Each wall is flat, endless, passes through zero and stands at right angles to its row. A trip goes straight from one point to another. List the walls that it crosses, first one first.
In the rows, 128 means zero.

Walls:
(1): [132 111]
(2): [147 160]
(3): [153  89]
(4): [ 57 134]
(5): [164 161]
(6): [152 161]
(7): [94 77]
(8): [145  60]
(9): [116 119]
Trips:
[108 129] to [ 80 216] => 2, 7, 6, 5, 9
[150 165] to [127 193] => 4

Walls:
(1): [ 90 108  67 105 172 138 172  92]
(2): [ 92 134 129 114  91 114  78 128]
(3): [143 170  72 108 167 148 160 111]
(4): [141 117  63 124  67 120 175 111]
(5): [185 158 102  36 145 134 160 143]
Trips:
[199 121 172 171 218 117  37 201] to [ 99 185 110 129 125 115 145 130] => 3, 5, 2, 1, 4
[143  79 142 194 103 157 131  91] to [129 128  51 163 122 149 106 121] => 1, 3, 2
[134  88 158 104  61 165 129  93] to [166 207 152  99 163 138 116 141] => 5, 4, 3, 2
[211 165 128 189 169 112 191  74] to [131 112 171 122 102 173 142  46] => 5, 3

Walls:
(1): [175 128 160  84 165 154 139  97 176 194 135 188 135  59 126  51 167 111]
(2): [154 171 109 178  86 123 118  77 121 155 136 138 194  75 112 160  47 100]
(3): [112  97  82 165 131 180 167  82  78 143 212 120 169 142 108 119 178 101]
(4): [165  84 134  49 142  84 120 107 114  63 126 139 140 130 155 171 102 200]
(5): [107  51 128 107  96 109 146 109 141 136 101  90 140 122 177 118  49  89]
(6): [109 113 147  73  97 169  98 202  77 119 220 108 142 135 123 121 122 136]
(7): [112  97 110  78 131 108 133 172 131  53 105  96  79 125 138 143 130  92]
(8): [109 102 139  92 115 127 128 121  88 111 183 112 133 117 101 135 118  51]
(9): [145 128 101 156 192 208 162 153  74 142 137  78 171 180 109 129 111 179]
(10): [102 137 110 107  84 127  79 145 147  82  91 105  95 120 135 153 162 118]
(11): [135 106 166  87 100 188 158 179  78 207 163  71 112  89 198 172 176 126]
Trips:
[111 216 216 117 185 152 132 135 133  74 113  69  46 148 115 172 142 150] to [133 106 130 153  93 114 149  74   7 137  35  90 160 140 209 105 154  56] => 4, 8, 5, 3, 2
[148 127  96 148 104 144 148 101 134  98  82  51 142 136 115 181 182  71] to [142 168 108 137  89 156 141 131 140  73 191  75 131  89  66 168 182 156] => 5, 6
[149 115 103 145 163  77 115 154 155 144 116 131 157  89  66 131 100 130] to [158 179 159 165 162 142 170  79 137 133 174 123  44  94  98 118 177 132] => 4, 3, 2, 11
